Each row of a before or after table is a point. One or more steps were done to the points. Then noise was added and the rows were shuffled. The steps act on columns, c1 being the first. What was done? A step turns or swaps two columns, mirrors them in a line or flattens them onto one, adds a multiple of one to another, or multiplies or shifts one. Angles are multiples of 10 degrees, from the lower column toward the higher: turns from -170 to 170, lines from 10 to 170 but not 90. Use the fewest steps. Two steps may share a column if one is a turn and the other turns, adds or multiplies; they go together, in the order done. Otherwise the lowest column goes first.
In the rows, 128 means zero.

Before (13 x 3)
[[ 68 214 107]
 [116 186 158]
 [ 99 174  91]
 [106 148  81]
 [ 82 163 149]
 [ 69 118  79]
 [203 112 106]
 [152 169  80]
 [ 96 106 178]
 [ 64 117 156]
 [120 160 133]
 [101 139 185]
 [113 119 151]]
After (13 x 3)
[[ 80 138  69]
 [184 116 101]
 [156 139  63]
 [132  96 121]
 [150  92  82]
 [ 80  86 153]
 [178 149  97]
 [106  42  70]
 [ 78 109 107]
 [105 143 201]
 [159  69 118]
 [ 88  83  99]
 [151 138 115]]
Steps: swap c1 and c3; multiply c2 by -1

Before (10 x 4)
[[ 72 175 173  66]
 [120 144  99 120]
 [ 98 155 172 182]
 [135 105 157 139]
 [129 135  73 108]
 [204 133 127 136]
 [106 218 101 113]
 [ 82 144 160 187]
 [176 126 158 168]
 [170 181 132 133]]
After (10 x 4)
[[ 76 143 222 202]
 [120 138 128 110]
 [ 73 127 101 218]
 [106 165 144 120]
 [ 94 143 108 223]
 [122 125 114  79]
 [176 153 109  98]
 [174 123  83 129]
 [206 126 102  57]
 [139 123 124 157]]
Steps: add -1 times c1 to c3; turn c3 and c4 by 70 degrees; multiply c2 by 0.4

Before (10 x 6)
[[ 72  61 117 162 173 114]
 [145 112 109 170 183 124]
 [149  91 142 174  85 206]
 [119 113 161 140 130 138]
 [123 170 172 139 110 131]
 [ 54  71 197 167 127 195]
 [143 138 172 122 177 183]
 [108  62 155 136 132 131]
 [108 131 131 130  98 120]
 [117  70 140  82 117 235]]
After (10 x 6)
[[124 123 159 147 105 141]
 [109 134 118 127  89 119]
 [143 149 138 166 197 122]
 [144 113 190 107 157 181]
 [119  32 132 116 102 239]
 [110  90 151 181 108 131]
 [ 51 103 185 186  43 189]
 [148 120 118 170 106 209]
 [ 74 112 137 204 133 115]
 [120 165 150 103  86 129]]
Steps: turn c3 and c5 by -30 degrees; add 0.7 times c1 to c5; add -0.3 times c6 to c4; turn c2 and c4 by -50 degrees

Before (10 x 9)
[[123 127 104  81 123 147  59  78 106]
 [106  86 129 176  95  81  90  76 109]
 [176 106  93 155 130 142 105 159 194]
 [141 176  64 159 128 156  75 103 140]
 [135 136 102  74 125  99  82  92 205]
 [ 91 156  89 126  59 178 160 147 104]
 [103 175  97 169 145 126  72 131 114]
 [155 112 164 128  92 124 114 109 202]
 [130 180 124 158 141 139 172 103 116]
 [174 151 119  72  52 153 152 135 112]]
After (10 x 9)
[[ 71 184 200 173 160 139 154 136 100]
 [157  95 160 145  72 111  76  94 104]
 [ 74  64 146 136 108  57  83  80 171]
 [156  71 145 177  97  59 102 170 126]
 [157 245 122 130 117 138 171  95 115]
 [176  31 154 109 147 154  92  61 171]
 [ 81  23 145 124 111 147  57  63 105]
 [168  91 129 104  93 140  74 133 127]
 [128  90 139 157 177  53 114 103 145]
 [125 205 209  92 129 145 161 152  73]]
Steps: swap c1 and c4; add 1.5 times c7 to c2; turn c3 and c5 by 120 degrees; mirror c6 and c9 in the line at 130 degrees; multiply c8 by 1.3

Before (10 x 11)
[[ 83 112 110 106 112 177 133 122 121 105  73]
 [137 136 156 104 187 145 155  20 144 132 128]
 [133 113  50  78  78 140 172 191 104 116  94]
 [ 50 133  53 154  89 146 193 122  82  71 101]
 [179  53 139  85  76 148 129 163 179 187 167]
 [162  87 120 127 104 129 128 119 112 178  93]
 [160 130 109 152 170  83  70 120 195  68 180]
 [162  56 181 109 168  88 143 161 191 112 155]
 [116 161 111 177 170 149 184  99 174  60  98]
 [105 179 110 167 201 169 132  88 103 103 140]]
After (10 x 11)
[[108 164 126 160 201  80 107  99 158 145  71]
 [161  83 126 122 168 166 150 196 109 149 119]
 [ 80  85 126 113 113  76 147 123 132 141  92]
 [ 48  80 127 192  87 101 157  83 123 181 142]
 [177  85 128  98  78 120 156 181 104  63 216]
 [116 154 130 203 172  97 136 166 168 192  52]
 [163 115 128 125 103 136 129 111 134  77 118]
 [163 154 131 103 169 162  64 193 145 196 137]
 [137 120 125 117  77 116 194 113  65 144 146]
 [137 142 128 123 185 111 162 124 239 122  72]]
Steps: add 0.7 times c1 to c2; multiply c3 by 0; turn c4 and c7 by -40 degrees; add -1 times c5 to c11; turn c6 and c10 by -170 degrees; turn c8 and c9 by -80 degrees

Before (9 x 12)
[[119 123 136 125 124 104  88 110 158 175 129 121]
 [110 132  67 120 127 146 153 143 158   7 132 124]
 [240 124 115  95 121 123  87 137 146 121 100 102]
 [124 180 130 109 165  97 133 120 130 172 100  90]
 [124 120 135 102 117 112 175 113 128 175 153 119]
 [110 119 155 101 119 169  84 158 146 147 205 132]
 [113 115 143 165 118 118 127 145 168 160 110  97]
 [112 156 166 101 114 104 140 122 140 156 119 122]
 [200 148 138  95 156 146 107 104 152 152  90 120]]
After (9 x 12)
[[122 119 102 102 116 111 167 115 129 175 152 120]
 [113 157 165 101 124 101 155 112 139 156 118 123]
 [124 182 146 109 114  97 139 164 130 172  98  88]
 [113 115 154 163 147 119 138 122 167 162 110  98]
 [242 124 149  95 137 124  92 124 145 120 102 101]
 [109 132  61 119 140 147 129 130 158   7 133 124]
 [118 122 147 126 113 103  94 122 159 176 130 121]
 [110 118 118 101 158 168  77 125 148 148 205 131]
 [200 148 169  96 100 147 120 151 151 151  91 121]]
Steps: add -0.7 times c11 to c3; turn c3 and c7 by 20 degrees; mirror c5 and c8 in the line at 50 degrees

Before (14 x 14)
[[127 124 168 142 142 144 158 141  95 168 130 145 119  91]
 [127 161  79 112 153 110 157 101  94  84  43 212 117 149]
 [159  70 101 131 153  92 158 107  83 123 112 182  92 108]
 [ 53 118 158 127 105 138  67 146 139 150 126 148 110 158]
 [ 88 142 127  80  71 153 135 112 196 107 114 169  76 172]
 [ 84 123 113  96 126 162 124  78 147  91 118 200 154 151]
 [ 82  77 150 131 180 130 149 143 136 157 111 141  81  60]
 [127  82  99 141 188 141 169 168  91 137 118 128 120 122]
 [ 53 107 120 125 113 147 144 168 118 162 176 156  66  72]
 [111 146  72  66 128 142 119  77 153 156  95 190 118 155]
 [123 146  88  61 114 113 122  90 116  78  79 149 140 132]
 [147 165  79 110 130  70 134 118 162  84  88 200 162 149]
 [ 98 105 162 112 128 188  79 188 143 147 149 165  79  91]
 [107 107 158  98 206 117 148 151  85 141 154 157  95 117]]
After (14 x 14)
[[175  69 104 132 158 112  87 104  83 146  72 123 148 165]
 [130 155  82 109 167 100 106 110  92 222 152 142 149 115]
 [  6 108 125 124 126 103 138 162 114  74 126 152 154 209]
 [158 157  79 104 142 141  73 112 158 182 135 149 104  93]
 [  4 111 158 125 117 180 160 147 137 123 140 143 159 113]
 [ 65 139 128  83  93 111 146 116 199 154 128 172 198 118]
 [ 89 112 160  93 190 113 115 156  76  97 114  81 148 154]
 [ 60 117 112  87 151 122 155  80 150 150  92 148 117  98]
 [128 150  85  68 122 138 114  90 114 190 123 137 125 120]
 [ 96 144  70  69 146 133 142  76 153 159 179 143 147 111]
 [129  82  98 141 169  87 130 165  85 135  89  88 132 137]
 [ 81 102 161 107 138 156 206 189 145  98 115 139 151 177]
 [ 59  79 148 133 164 112 124 146 135 133 106  91 138 211]
 [126 126 171 135 147  94 130 142  96 114 154 119 114 162]]
Steps: multiply c1 by 1.6; turn c10 and c11 by 110 degrees; add 1 times c2 to c11; multiply c12 by 0.4; turn c5 and c12 by -40 degrees; turn c6 and c7 by 110 degrees; turn c13 and c14 by -150 degrees

Before (11 x 20)
[[134 125 155 124 121 139 156 144 114 151 142 187 116 101 126 101 149 116
  117 133]
 [127 122 154 135 130 131 155 126 166 141  85 152 105 103 102 151 111 205
   76 128]
 [126 213 142 126 111 154 154 124 133 150 135 132 144 116  73 100 139 114
   94 133]
 [133 119 162 121 128  92 153 117 108 123 142 108 129 113 123  99 123 184
  134 169]
 [120 136 147 154 154 123 118 170 124 100  85 141 141 192 136 114 147 172
  131 133]
 [115 132 103 152 163 153 141 121 138 147  96 116 132 116 135 112 138 132
  120 131]
 [139 118 124 122 111 147 137 156 112  84 123 149 130 101 126 157 151 146
  137 130]
 [110 134 167 189 112 151 105 141 130 132 123 113 112 168 116  98 142 126
   78 128]
 [119 127 161 142 147 153  49 115 108 152 134 136 145 119 124 249 142 119
  140 180]
 [120 138 121 123 146 105 109 126 124 123 126 117 134 117 107 148 141 128
  131 210]
 [132 137 166 123 111 142 140 116 126  74 135 109 128 204 137 111 148 162
  125 171]]
After (11 x 20)
[[112 217 140 125 101 155 110 126 133 144 108 132 144 115  73 129 144 114
  101 134]
 [125 131 120 123 146 106 144 132 123 119 139 117 134 117 107 150 142 128
  124 210]
 [165 143 166 123 111 142 120 114 126  90 116 108 128 205 137 115 168 162
  132 171]
 [117 114 154 135 113 130  84 112 166 137 152 152 105 103 103 147 119 205
   78 128]
 [107 137 103 152 158 153 101 119 138 134 148 115 133 116 135 115 150 132
  108 132]
 [111 144 167 189  96 151 145 168 130 120 144 113 113 168 115 102 113 126
   86 128]
 [136 130 161 120 130  91 114 100 108 128 102 109 128 113 123  98 144 184
  133 169]
 [106  85 161 143 151 153 200 108 108 141 163 136 146 118 123 242 163 119
  134 180]
 [117 134 156 124 119 139 111 179 115 149 102 188 116 101 125 103 113 116
  120 132]
 [139 141 147 155 155 123 114 237 125 101 170 140 141 193 136 118  62 171
  122 133]
 [164 109 124 122 116 147 117 207 111 101 128 149 131 100 126 152  92 146
  142 130]]
Steps: turn c1 and c10 by 40 degrees; turn c2 and c16 by 20 degrees; turn c5 and c19 by -20 degrees; turn c7 and c11 by -150 degrees; multiply c8 by 3; turn c8 and c17 by -40 degrees
